Rows are points. Before rounding, the points of a table are all equally far from one centre. They may lie mostly on one side of it. Where is the centre, to within rounding?

Points (8 x 3):
[[-28  11  18]
 [-17  15  10]
 [ 34 -47  29]
 [ 34 -14  32]
 [-30 -52  44]
 [ 26 -10  42]
 [ -1 -41  58]
 [-20  -6  51]]
Centre: [ -5 -28  14]

Points (14 x 11):
[[-24 -18  30  -9  24 -16  39   5  32 -13  -4]
 [-28   2  22  14 -30  16  83 -10  30 -40 -29]
 [-33   4  -5 -13  12  29  85   4  52 -38 -25]
 [-25  15  14  12   9  20  57  47  47 -40 -59]
 [ -5  -4   5  37  31  -8  70  26  31 -31 -40]
 [-10 -26  28 -13   9  -5  62  22  28  -9  -9]
 [-54  14   1  55  25  17  47 -10  24 -21 -50]
 [  4 -12  35  27 -24  47  60  -5  36 -37   8]
 [-23  -5  -5  15 -34  -6  38  27   2 -12 -55]
 [-32  53  13   5   5   6  40 -13   5  10 -26]
 [ 29  17 -11  67   5  37  10 -15  47  -5 -52]
 [-36  20 -26  35  24  33  80   0  19 -18 -43]
 [ -3  37  33  18  -2 -11  47  -8  60  -4 -49]
 [-57   7  -3 -16  25  17  14  24  43 -23 -43]]
Centre: [ -1   0   7   8   8  35  31  -8  24 -17 -40]

Points (30 x 24):
[[ -1  34 -30  24 -38 -58 -33  -5 -28  13  11 -22  37  33 -22  50  36 -21
   17  -5   3 -22 -58   8]
 [-55 -26   0  34  -1 -54 -10  16 -15  16  22  46 -11  22  45   5  27  19
   43  30 -34 -34 -17  34]
 [-25  37 -14  67 -28 -18 -33   1 -35  26  -2   1 -38  33   8  70  12 -45
   56  -2 -19 -37 -54  -8]
 [-29  11 -25  66 -40 -36 -31   3  -9  47  21  -8  44  -5  -2  14  -3 -12
    9  67  12 -30 -19  22]
 [ 21  28 -36  24 -30 -29  -6  -1 -19   5  29  13   3  23  10 -27  46 -39
   31  52 -31 -59 -16  21]
 [-40  66 -12   5 -15 -60 -53  -5 -15  14  52 -11  -8  44  -2  52   7 -14
   34  33 -67 -40 -35  10]
 [-32   4 -35  27 -27 -62 -48  37  -2 -25 -24  -9  26  33  -3  19   8 -10
   46  26 -43 -56 -18   8]
 [-41  -6  -8  28 -29  10  -4  40 -25  50   9   7   1   7  49  -5  -1 -41
   20  44  19 -34  -5  35]
 [-37  27 -27  31 -46   6 -19  60  24 -20 -25   7   9  20  -3  45  24 -36
   24   5 -56 -59 -10  18]
 [-13  18  -5  12 -62 -45   9  19 -36  29  45  12 -11  31  -1  15  27 -14
   17  20 -52 -48 -34  14]
 [-54  44 -23 -11 -32 -48 -80  14   2  47   9 -26 -25  27  27  51  33 -36
   20  14   3 -28 -18  29]
 [-31  22 -24  30 -53 -11 -40  13 -13  26  40 -25  28  60  22  50  39 -30
   39  23 -34 -47 -23  50]
 [-21  17  -9  55 -51 -34 -42  41   8  17  -5   0   4  41  16  28   0  -7
   36  28 -54 -49 -48  11]
 [-10  27  -8  26 -22 -35 -19  24   4  32  -2   4  52   9   6  21  40 -31
   40  18 -28 -47 -67  11]
 [  1  57  -1  38 -33 -13 -25   1 -21  66  -8 -30   3  64  36  29  21 -11
   15   0 -23 -25  -6  43]
 [-10  40  -1  62  -2 -27 -33  38   1   7  -5 -20  23  37  26  67  27 -37
   28  69 -16   0 -24 -16]
 [-53  29 -32  52 -57  -6 -17  -3  10   4  11 -39 -43  31  -3  43  43  -5
   36  49 -46 -48 -34  18]
 [ -1  -4  -2  31 -36 -39 -39  33 -17  22  13  -7  21  15  16  48   0 -48
   11  20 -73 -46   0  25]
 [-36  21  -5  30 -25 -66 -66  -2 -39  19   8  -7  42  30  11  44  45 -37
    3  44 -17 -26 -23  11]
 [-19  59  -6   8 -21 -59 -24  56   2  33  30  -2  11  39  29  45  13  -3
   27  14 -36 -58 -32  13]
 [ -8  18 -36   7 -51  11 -21  43   1 -14  21 -13 -21   8  39  12  25  19
   22  33 -19 -39 -19  23]
 [-38  37  -8  42 -37 -28 -43  73 -31  20  17 -10  -2  20  -6  46   7 -42
   72  -2  -7  -9 -18  36]
 [-42  27  -1  15 -20   0   2  12  12  17  38   8  19  25   9  28  37  46
   39  55 -47 -16 -44  -4]
 [ 12  51 -32   0 -54 -16 -30  52 -11   5  21 -18 -24  39   7  25  32 -33
   37   4 -21 -59  -6   6]
 [-21  36 -31  33 -34 -43 -35  30   5  39 -25  -2 -13  34  15  24  27 -25
   67 -15 -50 -38 -46   7]
 [ -9  38 -17  13 -64 -31 -12  40   7  23  -6   8  18  27  32  69  28 -20
   12  35 -14 -29   8  18]
 [-32  10 -43 -17 -66 -35 -24  32   4   1 -22 -22 -16  -1  -9  27  10 -47
   37  -3 -20 -40 -18   9]
 [-35  15  15  35  -7 -19 -29  43  19  -6  -3 -36  46   6  42  40  27 -38
   18   5 -18 -31 -47 -22]
 [-20  25 -28  19 -53 -24 -41  62  24  -2  17  -7   0  15   9  46  17 -74
   30  33 -32 -37  -3  40]
 [-14   3  20  29 -35 -26 -48   4  10  20  -2 -12   3  24  -7  69  13 -59
   17 -37 -28 -16 -56  26]]
Centre: [-41  24 -16  32   9 -15 -17   0   7   9  21  -1  -9  28  -7  19  15 -26
  16   6 -12 -15   4   9]
